Each row of a before or after table is a point. The points were changed in one or more steps. Then noise was added and the rows were shuffled. The steps act on columns, c1 being the first. Write out the steps. A step turns or swaps two columns, mirrors them in a line or flattens them onto one, adds a multiple of one to another, or multiplies or shifts one. Angles are multiples of 10 degrees, from the lower column toward the higher: turns from -170 to 170, lines from 10 to 170 but not 90. Use the fewest steps. Two steps may share a column if one is a turn and the other turns, adds or multiplies; they go together, in the order done. Otherwise the lowest column goes first.
In the rows, zero is written as 128.

Before, 13 rows:
[[164 124 129]
 [140 126  97]
 [ 78 157 156]
 [123 135 117]
 [ 79 153 160]
 [ 72 143 166]
 [129 128 107]
 [157  81 160]
 [154 136 114]
 [156  97 139]
 [153 143  96]
 [167  96 154]
 [128 120 103]]
After (13 x 3):
[[ 71  98 154]
 [128 148 112]
 [131 147 119]
 [155  82  94]
 [ 78 107 161]
 [168  93 105]
 [123 140 130]
 [ 79 112 164]
 [164 126 125]
 [156 108 104]
 [155 144 132]
 [154 163 130]
 [139 157 114]]
Steps: turn c2 and c3 by 70 degrees

Before:
[[130 157 131 131 123 117]
 [164 167 101 138 172 143]
 [141 194 139  93 110 101]
 [150 147  94 133 138  88]
 [138 120 160  96 132 142]
 [133 135 168 128 135 137]
 [160 137 165 134 139 175]
 [158 188  98 136 156  91]
 [101 177 157 121 108 115]
 [124 126 119 121 154 164]
 [145 154 123 127 157 142]
 [180  87 104 134 128 168]
 [137 181  92 137 152 136]]
After (13 x 6):
[[137 131 132  87 136 162]
 [162 140 106 102 119 183]
 [146 156 113 110 102 131]
 [101 109 154 148  78 146]
 [164 172 102 103  90 112]
 [158 156 144 106  68  83]
 [150 139 145 111 110  80]
 [133 135 141 123 121 168]
 [137 153 103 128  75 101]
 [141 109 158  79  62 124]
 [129 123 139 129  99 125]
 [124 154  93 125 130 139]
 [179 127  82  82 169 126]]
Steps: add -1 times c1 to c4; turn c2 and c5 by -90 degrees; turn c3 and c6 by 60 degrees

Before:
[[ 83  86 140 124  94 189 123 168 101 137 108]
 [168 196 152 154 138  84 137 175 127 160 114]
 [ 91 116 159 120 119 140 139 138  98 165 102]
 [169 142 101 167 141  55 128 155 106 169 126]
 [131 108 121 119 111 157 156 108 136 138 105]
 [129 118 114 171 127 141 126 123 182  97 124]
 [ 84 128 127 113  74 161 111 119 114 148 127]
 [180  99 130 196  97 148 111 100 178 124 139]
 [169 184 118 142 161  96 112 160 109 131 125]
 [201 133 135 136 107  60 123 159  70 124 107]
 [165 165 102 209 124 139 160 123 140 122 143]
 [159 135 119 176 141 174  94 116 130 134 101]
 [135 162 125 210 130 119 124 109 152 108  94]
 [ 99 110 163 123 130 159 125 124  88 135 148]]
After (14 x 11):
[[135 106 132 147  94  95 134 108 139 138 141]
 [144 143 172 114 135 195 136 154 108 174 138]
 [151 103 117 101 123 112  94  93 176 124 137]
 [143 200 109 131 125 175 143 175 125 163 149]
 [129 166 134 122 129 131 127 112 151 107 172]
 [141 166 151  91  97 112 147 121 137 120 139]
 [109 130 125 132 105  90  72 120 113 150 123]
 [142 136 128 130 164  81 113 116 128 133 160]
 [115  86 104 144 109  69 101 167 100 136 140]
 [143 187 144 126 160 156 145 158 112 136 134]
 [116 112  90 118 131 105 132 127  89 139 114]
 [126 121 136 115 128 111 121 122 180  96 144]
 [159 138 137 141 116 197 106 158  66 122 144]
 [110 115  96 149 111 123 127 141  96 162 148]]
Steps: multiply c1 by 0.4; turn c3 and c6 by 170 degrees; multiply c4 by 0.4; turn c4 and c11 by 140 degrees; turn c5 and c7 by 50 degrees

Before (8 x 14):
[[118 142 158 147 121 141 108 151 136 123  98 153 145  96]
 [134  77  63 132 159 172 142 141 139  99 117 139 123 149]
 [126 147 150 137 156 169 132  99 110 138 142 156 119 127]
 [140 137 102 132 123 135 133 149 133 161 101 117 120 159]
 [123 124 114 126 120 104 142 154  99  73 133  62 183 142]
 [ 66 110 151 151 150 165 117 154 134 119 117 140 111 154]
 [124 129 152 150 113 109 139  76 141 162  95 102 146 161]
 [112 144 122 127 102  38 116 154 141 165  90 115 158 138]]
After:
[[113 145 115  99  99  36 110 155 138 150  94 126 116 137]
 [ 65 108 146 135 151 165 125 152 132 131 116 147 155 154]
 [136  75  57 132 156 177 146 143 141 108 117 124 129 148]
 [123 138 159 108 124 140 126 150 134 146  99 159 138  96]
 [124 146 156 130 157 169 149  99 112 169 143 143 139 124]
 [123 125 119  77 122 108  93 151 102   7 135  66 108 146]
 [138 133  97 133 122 133 125 146 139 146 102 114 134 158]
 [124 130 148 101 109 105 119  77 140 138  97 103 140 160]]
Steps: add -0.3 times c9 to c3; turn c4 and c13 by 110 degrees; add 1 times c12 to c10; turn c7 and c12 by -40 degrees

Before, 14 rows:
[[123 117 141 130 178  91  87 107 108 140 121 148 113  90 140 121 127 157
  153 107 141 167 122 111]
 [110 126 111  99 127 130  75 112  92 132 102 139 144  57 134 102 117 148
  143 122 115 160 100  92]
 [123 134 143  96 147 127 145 159 115  88 101 143 108 147 106 111 134 126
  157 151 110 140 136 163]
 [165 121 142 147 124 146 146 134 150  97 144 139 107 144  94 156 185 203
  151 170 100 131  82 148]
 [112 148 155 125 122 144 129 125 156 101 158 127 144 158 132 117 121 122
  156  90 115 142 123 130]
 [143 127 157  93 120 117 157 111 126 117 104 142 121 128 127 142 133 147
  128 129 100 117 125 136]
 [185 160 156 168 147 137 143 118 154 127 117 114 104 157 158 118 121 136
   74  98 134 166 113 172]
 [117 167 120 183 128 130  94 129 150 107  97 112 120 140 158 150 184 175
  171 155 107 134 129 167]
 [118 165 141 138 127 151 149 110  44 130 102 112 100 122 134 131 147 119
  161 108 140 107 132 168]
 [180 116 148 131 124 117 151 134 137 118 106 108  98 160 125 137 118 108
  115  91  97 158  96 171]
 [111 126  98 123 129 128 113 109 113 138 114 131 119 149 140 109 144 157
  141 108 127  99  98 140]
 [129 125  85 116 170 115 143 231 158 139  99 120 121 114 123 129 216 116
  133  92 110 137 111 157]
 [155 120 140 101 121 127 142 107 149 141 249  82 113 160 115 131 120 131
  142 131 141  98 125 152]
 [117 122 121 162 127 148 100 143 137 134 113 116 144 107 157 114 118 144
  165 144 138 165 110  45]]
After, 14 rows:
[[142 127 157  92 116  86 156 110 125 118 103 138 125 136 127 142 133 142
  129 114  98 117 121 128]
 [154 120 140 101 121  97 142 108 148 141 249  85 124 152 114 131 120 132
  143 127 149  98 113  97]
 [165 120 142 147 114 116 146 135 150  97 144 134  81 148  93 157 185 209
  151  97  99 130 106 112]
 [185 160 155 168 139 108 143 118 154 127 118 115 112 172 158 119 120 110
   73 101 137 166 104 100]
 [117 122 121 163 127 118 100 142 137 135 113 119 110  45 157 114 118 152
  165 126 141 164 144 149]
 [111 126  99 123 118  98 114 109 113 138 114 131  98 140 140 109 144 132
  142  93 126  99 118 107]
 [112 149 155 125 116 115 129 126 156 101 158 125 123 131 133 117 121  95
  157 109 115 142 145  98]
 [128 125  84 115 166  85 142 232 158 141  98 118 111 156 123 129 216  93
  132 115 111 137 121 142]
 [123 118 141 130 167  61  88 107 109 139 122 150 121 111 140 122 128 130
  152  92 137 167 114 167]
 [180 117 149 132 121  88 151 134 137 119 106 103  96 171 125 137 119  88
  115 119 102 158  98  96]
 [122 134 142  96 153  96 145 159 116  88 101 140 137 163 106 111 134 144
  157 145 108 141 107 109]
 [109 125 111  99 121  99  74 112  91 132 102 136 100  93 133 101 117 137
  144 108 114 160 144 200]
 [118 166 141 139 125 121 149 110  44 130 102 114 131 168 134 130 146 106
  161 122 143 107 100 133]
 [117 166 120 184 122 100  95 129 150 107  98 107 128 167 158 150 184 179
  171 109 111 134 120 116]]
Steps: turn c18 and c20 by -50 degrees; add 0.3 times c20 to c5; shift c6 by -30; turn c12 and c21 by -10 degrees; swap c13 and c23; turn c14 and c24 by -90 degrees

Before, 14 rows:
[[ 63 109 154  76  91  84 124 139  90 150 172 124 163  99 130 137 146 173
  124  73  86 186 121  97 116 139 113 140 100 138 168  74 144 160 146  97
  149 174 152 115 144 123 107 146  96  99 164 160]
 [134 152 104 128 157 159 168 127 117  57 145 132  82 143 107 115 116 143
  105 157 149 128 142 122 132 158 136 164 130 112 105 100 163 191 157 107
  158 161 186 121 178 141 148 139 150 175 100 123]
 [129 145 120 120 115 160 149 110 155 103 132 132  72 124 110  95 108  99
  110 145 159 114 125 119 165 106 110  87 178 131  80 137 151 125 145 131
  101 120 133 165 117 156 132  94 148 138 105 151]
 [ 95 122 137 114 149 164 167 146 161 120 111 128 101  95 137 107 113 122
  137 120 149 140 162 120 160  97  99 123 180 119  87 180 139 112 123 168
  135  91 126 156 135 146 155 133 162 144  96 109]
 [106  82 143  90 115 126 117 160 162 127  87 112 101 128 140 127 155 147
  169  76 115 110 100  89 167  68  92  81 151 119 126 160 165 133 100 147
  112 137  93  90 118 152 109 132 125 102 115 112]
 [ 64 145 158 126  93  81 127 137 121 105 177  78 148 152 122 123 166 160
   93  67  80 185 132  93 119 151 139 143 106 178 169 108 160 180 150 121
  143 155 146 140 152 119  83 198  88  79 183 135]
 [115 152 101 112 133 142 165 113 135  73 161 121 101 137 112  92 109 111
  120 138 134 121 143 131 106 115 176 153 146 105  78 148 169 125 126 111
  128 153 106 158 169 141 172 119 170 136  96 136]
 [ 78 103 152  98 121 154 136 195 138 158 133 128  90 134 154 130 133 157
  151  83 103 132  46 132 159 120 114  86 133 127 128 147 127 141  72 165
  128 118 115 124 102 159 121 122 114  86 119 116]
 [129 104 109 129 176 157 147 132 178 100 125 128  99  91  77 101 105 109
  111 135 135 110 122 124 149 125 140 123 152 137 100 157 136 127 143 125
  108 133 115 174 181 128 145 117 118 150  77 124]
 [109 111 148 100 113 125 126 162 102 163 128  90 102  89 151 179 164 161
  169  95  87 128  99 146 116 101  94  66 109 163 115 112 153 150  97 168
  130 140 108 112 105 157 103 146 105 117 148  87]
 [122 138 124 166 154 133 146  98 145  98 162 142  99 128 116 115  92 150
   94 142 129 127 139  71 116 106 162 133 139 125  67 155 157 171 145 110
  127 122 166 164 188 141 158 125 164 165  93 164]
 [134  98 127 128 156 146 121 119 141 115 130 112  92 106 147 107 153 124
  173 152 140  98 121 127 175 106 143 112 174 135 106 133 120 140 119 130
  137 111 132 159 124 155 167 139 158 110  89 126]
 [ 66  93 157  95  84 106 113 146  97 148 128  92 145 134 150 138 149 162
  108  47 102 159  78 115  78 137 102 143 117 154 132 100 155 183 155 128
  148 202 157 157 141 130  77 185 125  80 145 130]
 [123 144 111 162 149  98 170 113 137  83 154 117 119 111 138  75 118 133
   96 136 155 122 139 118 110 128 140 125 140 100 102 150 149 149 139 102
  138 150 178 152 143  98 138 111 123 137  94 113]]
After:
[[140 119 140 116 148 165 104 166 164 119 108 144 104  92 139 108 112 124
  111 118 113 138 156 122 162  97 101  94 169 115  88 182 141 112 123 166
  131  94 125 156 135 147 156 129 176 144 153 151]
 [111  98 127 129 156 147  99 134 145 113 127 147  92 107 151 105 152 124
   73 154 124  98 125 128 178 108 146 123 173 138 108 135 118 139 119 132
  129 108 132 157 123 155 166 138 124 111 152 132]
 [ 98  81 145  89 113 125 131 167 163 124  87 137 101 130 141 122 156 147
   86  79 148 113  99  91 164  66  89  87 140 117 126 167 167 135  94 151
  138 138  97  89 122 152 111 134 116 101 121 142]
 [138 139 124 166 152 134  97 102 147  97 166 120  96 124 118 113  88 148
  151 141 117 129 140  67 119 108 163 125 148 123  69 157 160 177 147 113
  119 123 162 165 188 139 162 125 155 166 171  95]
 [155 151 107 127 155 158 120 132 117  52 149 137  82 146 105 117 117 146
  140 158 108 126 143 123 131 158 136 152 125 114 103 101 163 192 157 107
  118 162 188 122 175 145 151 137 174 178 165 136]
 [174  89 159  98  83 108 127 144 100 148 127 140 145 129 147 136 150 161
  151  50 166 162  78 121  76 137 102  81 110 153 133  97 157 183 156 129
  124 204 157 157 141 133  74 185 118  81 118 127]
 [172 113 152  76  92  88 160 132  90 152 173 106 166  98 128 139 144 173
  143  74 160 189 122  94 116 137 115  78  97 139 166  74 148 160 145 101
  108 172 157 117 145 127 109 149 124  99  94 100]
 [121 100 106 133 177 158 143 141 180 101 124 136  98  90  79 101 108 109
  127 137 120 114 125 128 148 126 141 126 151 135 102 159 140 124 141 129
  140 133 117 176 181 127 144 117 139 150 181 131]
 [ 89 110 149  96 113 126 154 160 101 169 130 129 105  88 149 178 163 158
   95  95 185 125  99 147 114 100  93  81  98 163 112 110 158 149  96 167
  144 144 112 113 104 155 101 149 122 120  94 169]
 [130 142 111 162 150 100 141 120 138  84 154 152 118 111 133  76 118 135
  149 135 116 121 141 117 109 127 139 120 141 101 101 145 149 147 135 100
  131 154 177 151 143  97 139 109 169 139 175 145]
 [ 91 145 120 122 114 158 116 128 157 106 133 146  71 120 109  93 107 101
  140 147 100 113 128 119 168 112 113 110 177 134  79 138 149 122 145 130
  128 123 131 167 117 154 132  97 151 137 156 105]
 [170 145 160 126  97  82 168 132 116 107 177 136 148 152 122 123 168 159
  182  65 196 186 131  96 119 154 140  82 103 174 168 104 161 180 146 121
  120 154 144 144 150 119  87 199 119  79  91 119]
 [158 154 101 112 131 142  89 118 137  75 160 140 102 137 111  91 109 113
  126 133 128 118 147 130 104 116 177 130 150 104  79 148 169 125 128 112
  122 156 103 157 170 142 177 118 171 137 162 120]
 [115 107 157 100 116 152 142 191 140 160 136 113  89 133 151 128 136 164
  102  86 149 127  50 131 160 117 111  64 108 131 130 145 127 141  70 163
  130 116 119 124 103 160 124 121 132  86 128 135]]
Steps: mirror c1 and c28 in the line at 60 degrees; turn c7 and c45 by 80 degrees; turn c8 and c29 by -20 degrees; turn c12 and c21 by -140 degrees; turn c19 and c47 by -160 degrees; multiply c37 by 0.4; turn c37 and c48 by 160 degrees

Before (12 x 64):
[[137 162 142  79 176 149 144 129 104 157  96 153 106 140 103 135 156 108
  151 171 111 200 164 161 102 133 167 141 103 168  99 125 108  95 149 158
   84 128 127 133 130 105 123 155 114 107 107 186 156 140  75 166 138 123
  105 126 128 121 120 141 192 108 131 137]
 [130 153 160  75 153  95 126 131 119 134 141 121  95 195 117 128 153  72
  143 180 122 197 133 152  97 133 142 153 110 163 122 141 159 100  94 191
   89 104 130 140 131 119 103 155 139  93 115 162 125  97  91 140 147 130
  138 143  96 143 118 137 148 126 128 137]
 [151 158 153  81 158 161 163 115 105 121 123 111  89 168  99 127 115  80
  159 114 109 168 138 127 135 148 122 121 124 175 128 133 124 113 157 189
  104 133 137 120 140  98 108 128 122 111 115 169 146 115  83 141 125 106
   90 146 137 116 126 140 126 116 116 121]
 [144  88 115 161  80 123 105 124 139 158 118 119 175 122 174 130 127 125
  164 100  96 141 147 164  81 126  74 112 162  85 106 170  93 103 191 101
  126 183 130 111 107 145 144  67 125 129 168 104  81  96 137 139 148 141
  170 125 154 141 171 155 157 102 130 147]
 [168  78 113 159  88 144 103 143 146 193  87 102 143 135 161 135 117 159
  144 106 123 129 145 169  95 119 103 121 195  81  72 126  96 147 217 142
  140 157 107  80 109 158 100 121 177 129 170  93 110  97 168 152 146 165
  150 117 159 161 195 168 124  87 102 152]
 [124 157 150 107 138 163 152 136 114 169 115 114 104 170 132 142 135 110
  127 109  86 152 135 156 117 126 165  92 134 179  85 103 139 108 155 173
   95  96 116 147 115 139 130 137 140  99 132 171 121 132  83 167 129 113
  142 145 109 108 110 128 147 149 161 122]
 [150 140 109 172 144 107 132  74 105 212 103 116 189 115  93 167  93 148
  131 123 118 102 148 100 143 142  83 135 130 143 135 136 109 119 157  90
  194 115 118 133 147 132 114 106 186 112 188  97 111 108 161 134 147  98
  134  89 109 114 162 116 129 108 102 131]
 [132 146 109 175  97  88 118  82  78 213 143 159 130  95 101 117 118 138
  136 107  95 116 125 115 142 100 116 142 127 153 147 137 115 147 178  98
  182 111 122 113 159 131 101 112 168 134 154  69 118 130 149 124 172 102
  152  61 118  94 179 108  83 102 136 108]
 [138 143 125 168  84 145  94  75 100 185 122 140 165 126  99 138 127 135
  122 112 139 104 144 106 110 126  81 122 117 154 147 140 126 115 171  96
  214 121  97  88 117 121 108 127 180 160 163 107 134 140 134 114 150 129
  151  66 109 123 160  72 112 123 108 105]
 [129 170 155 123 125 147 147 136 128 137 118 126 114 148 136 137 129  94
  153 142 112 190 144 169 127 134 137 142 105 129 139 133 163 119 141 176
   98  95 140 134 155 132 106 160 147  80 127 172 132 140  84 144  91 114
  138 119 160 106 128 135 167 131  93 108]
 [124 105 116 172 111 114  91  94 131 195 106 154 158 116 118 146 108 149
  123 102 115 125 153 131 145 152  93 109 137 135 143 126 134 101 181 109
  148 119 132  85 178 137 121 156 145 157 146 105  99 115 161 101 162 119
  138 110  82 121 165 119 115  91 105 116]
 [144 162 127  87 125 155 151 138 118 126 137 152 120 192 130 123 133 108
  134 165  76 158 123 157 108 178 177 131 126 132 115 118 117  82 159 175
  102  85 115 149 133  93 114 137 134  93 138 149 147 119  89 137 116 115
  112 139 137 139 124 129 159  94 148 113]]
After (12 x 64):
[[135 145 123 173  84 145  95  75 103 180 142 124 166 127 101 138 126 137
  120 119 142 106 144 108 110 122  86 123 116 155 154 136 126 114 171 163
  217 120  98  88 114 119 111 129 177 162 156 103 134 141 137 112 151 132
  155  68 105 122 162  74 111 127 105 101]
 [152 139 107 174 150 108 133  75 107 211 126 155 192 113  92 166  95 150
  135 123 117 104 147  93 143 141  85 130 132 143 136 134 112 118 161 191
  193 110 116 132 146 131 110 100 182 110 169  97 108 111 161 133 148  97
  136  90 111 113 162 117 133 112 104 129]
 [167  75 111 158  84 144 105 142 148 193 125 177 143 133 161 134 119 161
  138 107 124 128 143 166  99 121 104 123 198  83  67 124  96 149 219 167
  143 154 107  82 109 159  98 121 179 128 118  94 109  96 167 151 150 163
  148 118 163 161 195 167 124  86 106 153]
 [146 163 128  86 133 154 154 138 115 125 149 106 123 185 128 122 129 109
  135 168  77 159 127 154 109 173 182 133 127 130 114 121 114  86 159 138
  102  83 115 148 131  91 111 135 137  91  82 152 149 118  89 131 111 115
  106 136 139 140 126 134 159  95 146 111]
 [124 165 162 123 125 149 147 134 125 135 133 138 112 148 142 141 129  92
  148 146 113 193 147 169 128 133 138 138 105 131 142 131 161 117 144 127
   97  96 138 138 155 128 105 161 150  82  81 176 127 138  87 144  93 116
  141 120 162 107 129 135 163 138  91 108]
 [125 158 152 103 137 162 146 136 112 170 123 145 104 171 135 140 134 110
  125 106  82 150 135 158 120 129 160  92 133 179  85 105 138 107 154 131
   96  95 117 145 116 140 130 134 142 100  86 171 120 133  80 166 131 111
  138 145 111 109 110 128 150 144 156 123]
 [128 148 106 179 100  91 120  82  77 215 142 100 130  95 101 115 122 138
  132 102  96 112 123 115 142  97 119 140 128 152 149 139 116 146 182 152
  184 111 118 115 160 127  96 113 166 125 156  70 121 130 149 130 174 103
  152  60 115  94 177 114  81 103 134 112]
 [150 160 150  81 160 161 164 113 108 120 115 140  90 163  92 126 114  81
  159 115 110 171 133 130 133 141 126 124 122 173 129 130 121 110 157 114
  103 130 141 121 143 100 112 134 125 112  63 166 151 112  86 142 125 109
   93 146 137 115 128 136 125 117 112 122]
 [135 165 144  79 179 147 142 130 105 156 158 137 105 140 100 137 158 105
  148 168 110 206 165 163 103 131 171 146 103 166 103 127 109  93 148 108
   84 128 130 135 129 105 121 159 112 107  97 186 154 138  69 163 138 123
  107 133 125 123 118 142 188 112 134 141]
 [123 154 158  79 147  91 127 127 119 132 117 121  96 193 114 131 149  71
  142 180 121 202 136 154  98 134 142 159 112 159 122 143 157 105  96 119
   90 104 130 141 129 121 102 157 139  94  66 159 126 100  95 143 148 124
  137 141  95 143 112 140 146 126 131 138]
 [129 107 113 170 105 117  91  96 132 193 162 136 158 119 118 145 111 148
  121  99 113 123 158 129 144 153  90 105 140 136 144 125 140  94 183 146
  145 117 133  88 180 140 126 157 146 156 143 109 100 116 157  95 160 121
  135 109  86 121 162 117 115  94 109 117]
 [143  87 113 156  78 125 105 121 135 162 130 142 169 120 173 131 129 127
  163  97  95 142 147 161  80 127  76 112 165  84 105 170  95  96 192 168
  128 188 125 110 110 143 147  64 129 131 153 102  81  97 136 138 149 136
  173 123 155 140 170 154 154 101 133 145]]
Steps: turn c11 and c12 by -120 degrees; turn c36 and c47 by -90 degrees
